Each row is a point. Each table stands for the endless flat space through its points: a line for two points, a plane for three, and so on. Write the one point that lies in both, or say that there is none.

First, 3 rows:
[[ -1.0  14.6  16.1 -10.8]
 [  5.7  27.5  12.7  -3.1]
 [  6.9  11.9  10.3 -16.9]]
Second, 2 rows:
[[ 14.7   5.5  -0.1  -8.3]
 [ -2.1  17.5  14.7 -16.7]]
They share: no point

First (6 x 8):
[[ 22.2  16.9 -20.3  -6.1   4.2  14.0  21.0 -39.0]
 [ 25.2   9.4  -7.4   5.7   5.5  14.1  10.0 -31.2]
 [  9.9  29.3   4.4  -2.4  33.6   4.6  35.2 -47.4]
 [  6.5 -16.8  -9.0 -12.2  -8.4   6.5  -9.8  -3.7]
 [ 17.6 -12.3  26.5  20.5  12.6   7.4 -20.8  -1.8]
 [ 17.8 -16.3  -1.4   5.1  -6.0  13.1   3.1 -19.2]]
Second:
[[ 29.5  13.7  14.5  22.5  12.0  17.9  12.4 -20.4]
 [ 10.3  -9.1  -8.3  -8.1   4.8   3.5 -12.2 -20.4]]
They share: [ 19.9   2.3   3.1   7.2   8.4  10.7   0.1 -20.4]

First:
[[ 19.1  21.7  -2.8 -18.4 -12.5 -15.2  25.2   5.4  -8.7]
 [ 10.7  14.5 -14.4  -8.4 -16.1 -20.0   4.4   2.2 -16.3]]
Second:
[[ 18.7   4.5   5.4  -6.8  -4.1  20.7  40.5  -2.3 -28.5]
 [  6.7  19.8 -24.0 -23.9 -26.1 -47.0   8.6  15.3  -2.4]
 [  4.4  22.7 -28.5 -25.1 -20.8 -39.4  13.3  17.0   0.8]
 [ 27.7  16.7  -4.2  -8.5 -16.2 -10.0  18.2  -4.6 -13.7]
 [  0.6  24.7  -4.3 -13.1 -14.4 -39.9 -12.0   8.7 -16.0]
 [ 43.3  16.4  -9.9  -8.7 -14.1   9.0  38.1 -10.8  -4.6]]
They share: [ 14.9  18.1  -8.6 -13.4 -14.3 -17.6  14.8   3.8 -12.5]

First (4 x 12):
[[  0.8  -3.0   0.4  19.6  -7.4 -10.1   1.9 -16.9  -2.6   7.1   6.9 -12.2]
 [ 16.0  -0.1  -1.7  12.1  -5.9   0.3   7.8   3.7   2.1  15.8   4.5 -12.8]
 [ -3.0  -5.1   1.3  24.6   2.6  -8.7  -9.2 -15.8   0.1  13.8   2.0  -6.3]
 [ 24.8  -1.1 -12.1   7.3 -14.5   1.9  15.4  -1.9  -0.9   9.6   7.3 -12.2]]
Second:
[[  4.4   5.5 -38.4  21.1   7.7  -8.5   3.2  12.8  -3.7  34.1 -18.9  -6.4]
 [ 19.3  -6.0 -17.6  17.6 -12.1  -7.9  14.3   2.8  13.1  22.1 -12.9  -7.6]
 [-10.0   8.7  -5.6  14.7 -17.5 -16.1   5.6   8.0  22.7  19.3  -1.3   7.2]
 [ 19.3  -3.2  23.7  -0.6 -27.2  13.3  -1.9 -20.8  -2.6  -6.0  27.6  -7.2]
 [ 28.9  -8.0 -13.7  11.0  -7.8  -3.5  12.5 -11.6  -2.8  18.6  -6.6 -21.6]
 [ 13.6  -1.8  17.1   4.9 -23.4  17.7  -9.5  -7.2   0.7  -3.1  25.4   6.3]]
They share: no point

First:
[[ -5.5 -10.9  -5.6  15.1  -0.9  10.8   0.0 -21.3 -32.0  -7.8   0.8 -34.6
   -3.9 -11.2]
 [-13.5 -48.5 -28.5  11.0 -10.3  36.5   7.0  -9.8 -35.6   0.0 -22.8 -22.9
  -21.2 -22.2]
 [-10.5 -35.0 -21.5   1.4  -4.2   2.6  -2.5  -2.2  -8.6  -2.4 -19.7  11.1
  -24.7 -22.2]
 [  0.3  -8.4 -15.7   1.0  -2.0 -17.4 -19.5 -23.8 -12.6  -9.0 -14.3  13.1
  -27.3 -13.8]
 [ -8.9   7.4   2.0  15.7  -6.0 -26.5  -5.5 -12.5   6.0  -5.6   9.9   2.4
   -0.8  -5.2]
 [-17.0 -30.1 -24.8  16.1 -18.9  15.5   4.3 -12.3 -15.0   2.1 -11.8  -7.9
  -13.1  -9.2]]
Second:
[[ -2.0 -17.0  10.5   8.1   6.1 -17.7  11.4 -21.2 -13.5 -10.4   7.9 -20.6
  -10.8  -1.3]
 [-17.5 -14.5 -14.0  29.6  -9.4   9.3  -5.6 -10.7  -9.5   3.6 -10.1  -0.1
  -18.3 -27.3]]
They share: no point

First (3 x 20):
[[ 13.2  -6.7 -25.8  -0.8 -19.0  17.1  40.1 -25.6 -12.7   6.9  -8.4   4.8
    6.3  30.1   1.4 -10.9 -22.4  10.1  13.5   6.3]
 [  8.2 -19.2 -14.9  27.7   9.0  -5.9   5.4 -12.4 -13.4  11.5 -23.7   8.1
  -18.6   1.7  -4.8 -31.0   4.5  -5.9  18.6  28.3]
 [ 12.5 -21.1 -20.6  14.3  -2.1   2.0  17.4  -9.1 -24.7   7.5 -26.8   8.1
   -7.9  14.2   7.0 -16.2 -11.0   6.1  14.5  17.3]]
Second (3 x 20):
[[  8.7  -8.9 -36.6  38.0  -9.2   7.7  18.2  -0.7 -15.1  13.1 -30.1 -13.3
  -13.7 -10.5 -19.3   3.0 -23.9  -8.4  29.9  11.8]
 [  8.1  -6.6 -12.4   3.2  -3.2  -7.2  24.1 -24.7 -15.8  -4.1 -16.9  14.7
  -20.5  29.9  12.2 -33.6  -7.8   7.5   3.7  11.4]
 [  8.6  -8.3 -21.3  16.1  -5.2  -1.0  21.7 -15.8 -15.5   3.1 -21.5   4.5
  -16.8  14.7   0.3 -20.0 -13.2   1.6  13.8  12.3]]
They share: [ 10.8 -15.0 -19.9  14.9  -3.2   3.9  20.2 -16.6 -15.2   9.1 -18.7   6.9
  -7.6  14.3  -0.4 -21.0  -8.1   2.1  16.0  18.3]

First, 6 rows:
[[-17.5  14.9   3.9  21.3   2.9   3.1  14.7  -2.3   7.3 -35.6   1.5 -19.1
    9.0  13.6  -5.7  12.6 -13.1 -24.8  19.4   2.6  -3.6  -5.6  11.4  -6.6]
 [-22.3  -9.9 -21.6  41.5   0.4  31.7   9.4   4.4   3.9  -3.0 -10.7 -16.4
   16.4  21.1 -14.1   7.9  14.6 -39.1  -2.0   4.4  20.4   9.9  17.0  -8.6]
 [-16.0  -8.0  -8.2  11.3   9.4   7.3  20.0  25.0   0.6 -13.4 -17.0 -19.0
   21.4  32.1   1.5  -1.3   3.0 -48.2  11.6  29.3 -17.6 -13.7   5.9  29.1]
 [-20.5   5.7  -8.3  38.9   0.1  20.3   8.7  -9.6   8.9 -22.4   0.0 -14.9
    5.8  10.5 -15.4  14.4  -0.1 -22.8   6.2  -8.6  15.0   8.9  16.2 -19.5]
 [ -8.0  19.6  16.0  11.3  10.5  -1.0  12.0 -22.3 -23.2 -32.3  -2.5 -13.5
    3.8   2.1 -21.8  16.1 -18.9  -8.6  13.2 -15.1  -6.8  -4.0  44.3  -8.9]
 [  2.2 -31.6  16.2  13.7 -34.9   6.0  32.6  11.6  10.4 -24.5 -17.2 -40.1
    6.8  32.4 -15.1  -0.9  -4.7 -16.4  -5.8 -19.9  22.0  19.1  10.3  18.4]]
Second (4 x 24):
[[-12.1 -22.9   0.6  27.8  -3.2  26.3   9.4  -2.3  14.7  -7.9  -3.6 -31.9
  -21.3  25.6 -18.4 -10.6  13.3 -25.6  -9.6 -20.2  -2.7  17.7  13.5  12.2]
 [ -1.0  -7.9   9.6   8.0 -10.4  -9.3  30.4  11.0 -24.5 -31.0 -31.7  -9.1
   33.7   8.5 -20.3  26.6 -15.2  -6.4   6.4  -7.7  17.9  -1.8  27.6   3.5]
 [-12.4 -21.7   3.6  21.8  -2.6  20.5  10.6   6.0   1.7 -10.6 -10.9 -33.7
  -13.9  19.3 -20.1  -2.8  10.6 -21.4  -4.6 -23.1   3.1  12.0  18.0   4.7]
 [  4.1 -22.4   5.8  20.1 -14.1  13.0  21.3  -0.1   6.6 -19.4  -8.5  -8.6
    5.7  28.3 -19.8   0.7   1.3 -21.7  -8.3  -5.8   7.9   7.9  11.2  17.9]]
They share: [ -6.4 -16.0   3.6  20.9  -7.1  11.4  19.3   0.2   1.6 -18.1 -14.0 -19.6
   2.5  20.2 -18.5   4.1   0.4 -18.1  -4.1 -12.5   4.7  10.8  18.3  11.6]

First, 6 rows:
[[ -3.5   2.9  12.4   7.6   3.9   2.4   4.3  -7.2 -46.7  18.4  -4.8  20.4
  -14.7   9.0 -26.5  16.3  -8.5  30.7 -11.4 -36.9  -5.9 -33.4  15.1  20.8]
 [ 13.2  13.6  18.0   8.5 -10.6   1.1  -3.7 -15.3 -18.5   7.8 -18.9  16.4
   15.7  -8.9  -4.6   8.3 -15.1  13.2  -3.3 -21.9  -2.9  -2.4  21.0 -12.9]
 [ 11.0  12.0  25.0  15.0 -15.2  -1.9  -9.3  -6.2 -37.8  16.5 -11.9  26.4
   -1.3  -7.7  -3.8  13.3 -16.2  16.1  -9.4 -26.4  -7.6 -13.7  12.0   2.6]
 [ 44.8  15.9  39.6   2.4 -12.6 -14.1 -16.9 -18.8 -35.6 -10.9 -37.0  25.7
    5.9  -9.1   5.6  -7.5 -41.2  13.0   5.7  -2.7   7.9   2.1   3.9  -8.3]
 [ 26.6  18.5  33.0  -4.4 -14.0 -21.9 -14.9 -10.8 -23.2  -4.3 -22.4  20.1
   12.1 -14.3   1.2   1.7 -28.6  16.8  -9.9 -15.1  -5.3  -4.9   6.5 -14.1]
 [  2.2  15.7   8.8  37.3 -22.2  27.5   1.5 -16.1 -10.7  29.2 -12.8  21.3
   25.5 -17.3   6.4  22.3  -2.9  -5.9   3.6 -25.0  -2.8  12.6  35.5 -21.2]]
Second, 6 rows:
[[ 21.0  17.0  22.6  24.6 -25.8 -18.3 -10.2 -28.3  -9.2  -4.0 -36.5   3.8
   -4.5 -16.6  -1.6  10.6 -12.2 -22.9  12.2 -44.3  -0.2   7.1  25.5   4.1]
 [  8.4  15.6  24.7  -6.8 -19.7 -19.7  11.3  -6.0 -25.4  23.6 -20.1  53.6
    4.4 -11.4   9.6  -4.0   0.4  22.6 -24.2 -16.0 -15.3 -21.4  14.1   0.7]
 [ 17.1   8.7  25.6   8.9 -22.3 -30.8 -14.0 -13.3 -25.4  11.6 -28.6  33.2
   10.5 -13.2  18.2  -4.9   0.7   8.8  -1.0 -35.0 -15.3  -7.1  15.7   6.0]
 [ 23.1  28.3  17.1   9.9 -10.8  -5.8 -10.5 -26.0 -18.2  16.6 -30.2  20.0
   -8.4 -16.8  -4.2 -12.9  -5.3  -5.5 -12.2 -30.7 -20.4  -4.0  23.5   8.2]
 [ 17.2  26.3  25.3  13.1 -29.6  -9.4  15.9 -31.6  -1.1   0.7 -37.9  16.5
  -23.8 -10.1 -15.3  11.5  -8.3 -23.5  -9.4 -29.2   4.2  -3.7  26.3   9.2]
 [ 15.3  12.9  23.8  10.9 -23.9 -23.6  -3.4 -15.9 -19.4   7.4 -28.8  27.8
    4.1 -15.0   7.8   4.1  -5.9  -0.2  -0.2 -34.6  -7.5  -5.5  19.5   1.6]]
They share: no point
